Rows are points. Any point is a mix of the corners, with weights that add up to 1. It lies inside the corners' shape when no weight is negative. Say inside or outside, and name the corners with a negative weight.

Corners:
(1): [-17 -48]
(2): [-55  56]
(3): [ 27 -15]
Points:
[ 1 -9] -> inside
[ 13 -20] -> inside
[-22 -27] -> inside
[-49  47] -> inside

Corners:
(1): [ 28 -32  26  -6  35 -42 -16 -40]
(2): [ 66 -68   9  10  68  40 -47  53]
(3): [ 25 -60  25 -30   7  25  25 -40]
(4): [ 31 -17 -62  58  18  22   9   5]
(5): [ -4 -28  -6  92  52  30  27  77]
(6): [-37  49 -51 -66   3 -34  29 -38]
(7): [ 38  13  20  63  70  52 -15  26]
(8): [-61  50 -24 -30 -83 -29   9 -18]
(9): [  1  63 -37 -19 -45 -41  65   4]
Points:
[ 12  -6 -24  25  10  12   2  12] -> inside
[ 13  16 -29  24   4  17  25  15] -> outside (1)
[ 24 -12 -20  -8   7 -39  50 -27] -> outside (2, 7, 8)
[ 25  -8 -15  20  22  15   1  15] -> inside
[ -2  16   9  16  48  14 -13  19] -> outside (3, 4, 9)
[-36  22 -11 -30  -6   1  45 -10] -> outside (1, 2, 4)
[ 17 -27  -8  18  17  19  16  -1] -> inside

Corners:
(1): [   4  -29  -26    4   -6   15    8    5   21   15  -13   36  -28  -18
 -103   -1   18   -9]
(2): [ 28 -40   5   5 -12  -2  17  21 -27  47 -10 -95  18  54 -15  -9  26 -25]
(3): [ 13  31  14   4  11   9 -33   0  11  46 -22  41  18 -17  10  13 -27 -36]
(4): [ 22 -46 -11  13  10 -24 -16   8  -3 -44   8  22  -8 -44  15 -45  10  77]
(5): [  6 -32 -65  -2  -8 -20  14 -49 -11  32   5  38  -7  -7   3  -8  32 -28]
(6): [-44 -13  -8 -12  64  35  -6  23 -25 -21 -26  24   9  58  25   9   3 -28]
(7): [ 31 -40 -22 -20 -19  52  25 -17 -15 -42  13  31  10 -28  21 -50  24   9]
(8): [ 24   5   9 -88 -22 -18  -2 -32  26  52 -10  36  -3 -44  13   8 -44  27]
(9): [ 27 -38 -11  13  15  19  16  13  36 -46  -9  10  11 -25   2   0  21  15]
(10): [ 11  -2  -4  16 -20 -22  31 -15  11 -35   0  30  -2  25 -18 -40  38  21]
(11): [  4 -23 -15   1 -13 -16 -17  -1 121 -14 -58  44  12  20 -14 -76 -17 -31]
(12): [ 24  -1  -1 -41  19 -14  13   3 -17 -28  21 -20 -72 -34  -7 -24  19 -20]
(13): [ -7 -12  14 -39  -9  -9  -4 -98 -27 -47   6 -36 -43 -49 -39   6  15   1]
(14): [  1 -28  15 -18  -8   3  16  15 -17  -8   8  23  24 -33   2   0  28 -11]
(15): [   7   -6    0  -58   15  -17   18  -27  -12  -24  -65 -103   14  -44
  -12  -36    8   30]
(16): [-18  17 -16 -19  43  -9   1   7 -18 -33  20  24  -2 -20  16 -13 -62 -29]
(17): [-11 -20   5   6 -13   6  19  11  -1   5 -20  28 -29 -31  12   6 -23 -23]
(18): [ -70   53   18  -40    4   16   -9   14   10    5    9 -118   -2    6
   21  -27   26   13]
(19): [-12  -6 -54  -6 -32 -13 -22   4 -21 -44   5   6  -7 -17  17   4   1 -25]
Points:
[  4 -15 -13  -1   1  -5   1  21  27   9 -32 -21   3  16  19 -19  16   4] -> outside (1, 7, 13, 14, 16)
[ -1 -10  -7 -25   3   1  -3 -18   5  -7 -11 -17 -12 -20  -3 -11  -3  -5] -> outside (10, 14)
[ 12 -24   8 -29  12  22  -3 -16  35  35 -39 -18 -20 -26 -33 -19   1  10] -> outside (10, 14, 16, 19)
[-10 -17  -8 -10  19  10   0   7   6 -10 -19   7   4  18   4 -14   4 -17] -> inside
[-21  -6  -2 -35   4 -19   5 -32   2 -39  -7 -23 -20 -28  25 -11  23  13] -> outside (1, 2, 3, 7, 16)
[ -3 -15 -10  -7   7  17   4   0   3 -14 -11  -4  -7 -14 -11 -10   9 -24] -> outside (4, 8, 10)
[ 20 -19 -13 -11   0 -12   4 -20  -3 -19 -12  -5  -9 -39 -14 -18  -8 -14] -> outside (6, 8, 10, 18)
[-28 -12 -17 -36  -3   9  14 -26  -3 -37 -10   4  -1 -20  -4  -9   8  -6] -> outside (2, 3, 4, 12)

Corners:
(1): [ 22  15  34   6 -21  13  14  20  -7  19 -27 -29  10 -22 -10 -22  13  49
 121  12]
(2): [-11  -3   7 -23 -11  -7  -7 -13 -28  24  35 -15  15  -5 -10  -6 -35 -16
  -7 -92]
(3): [ -6  29 -55   8   3   1  -4 -33 -29  27  -7  24  26  -7   3  17  -5  12
 -21   6]
(4): [  1  21   8 -18   5  -6   0 -32 -21  24  20  -7  18 -16   8   2  -3  -6
   0  13]
(5): [  9 -38 -13  18  26  -7  19   8 -31  27  -1  -2  18   2   4  28  12 -21
 -19  -9]
(6): [ 18  15  29 -27 -19  11  -8  18  -5 -16 -16  12 -35  28   0   3  13  16
  -4   2]
(7): [  -1   -1  -29  -32  -10    1    3 -114   16   29    9  -16   22   -8
   20  -20  -53   13   10  -33]
(8): [ 25   4  21  14  -3 -11 -31  10  13 -38  -5 -25  32  14   9   2  20 -15
  -1   0]
(9): [-29  -2  17   0   6  -7 -19 -32 -23  36 -18 -25   6  -3  12  32  10 -12
 -25 -24]
(10): [-55   8   3  -9   9  17  21  22 -21  13 -16 -21   8   5  -1 -10 -18   3
   5 -13]
(11): [  9  -7  -4  21 -17  -8  16  19  -2  16  54 -13  22 -13  17 -11   3  18
 -10 -25]
(12): [-16 -10  15 -25  -2 -26 -53  -8   3  -2  -6 -21  16  83  71  37  22 -30
 -24  -3]
(13): [-13  22   1  13 -18 -22  13 -52  -2  11  59  -7   0  15  -2 -10  -5 -14
   6 -11]
(14): [  8  17 -11  22  -5  21  14   0 -29  28 -15  23  38  -6   9  -1  -7  -5
 -16 -11]
(15): [  1 -42  25  -1   9   6  -4   1   8 -23  12  35  23  14  12  -7  23  44
   7   4]
(16): [-20 -27  22  11  12  43 -39   8 -31 -23 -11 -16  13  -4  12  42   6 -11
 -12   9]
(17): [ 16  14  20   0 -13  -9  12  15 -16 -11 -19 -14  25   1  25  37  19   9
  19  10]
(18): [  9   8  -4  14 -14 -15  13  16 -18  17 -11  26  12  -7 -15   6 -34  31
  -9  16]
(19): [  0   7  20   8 -16   4   4  19  77  18  31  40   0   8   3  48  16   5
  -4 -10]
(20): [ 21   0  15  16  35  -7  -2  20 -25  -6  14  13   4  18  16  19  -2  24
 -23 -18]
(21): [  2  14  14   3  -6 -17 -20   9 -18  -6  -6  20 -27 -14  14   0 -10 -21
 -10 -30]
Points:
[ -6   1   4   2   1   2  -4  -3 -11  10   2  -2  11   2   6   8  -2   3
  -4 -10] -> outside (17)
[  2  -8   2   9   7   5 -11   8 -22  -2 -21  -8  26   6  24  19   7   8
  -3   5] -> outside (2, 4, 6, 13, 19)
[  2  -6   8   2   2 -10  -4 -12 -11  13  12  -1  14  -1  14  21   1  10
   3 -12] -> outside (6, 8, 10, 14)
[-12 -16   7  14  11   9   1  36 -16   9 -18   1  19  23  24  34  25  15
 -11  22] -> outside (2, 4, 7, 8, 13, 21)
[ -2 -14  10 -10   9   6  -7  -6  -9   7 -14  -4  17   9  10  20   6  10
   1   0] -> outside (11, 13, 14, 21)
[ -3   5  12  -7  -4  -7  -8 -10 -18   1   1 -11   4   5   8   2  -5  11
   4  -7] -> outside (5, 14, 19)
[  1  25  10   4  -6 -12   0  15 -16  15 -13  -1   5   9   4  18   7  -9
   2  -6] -> outside (7, 11, 15, 16)
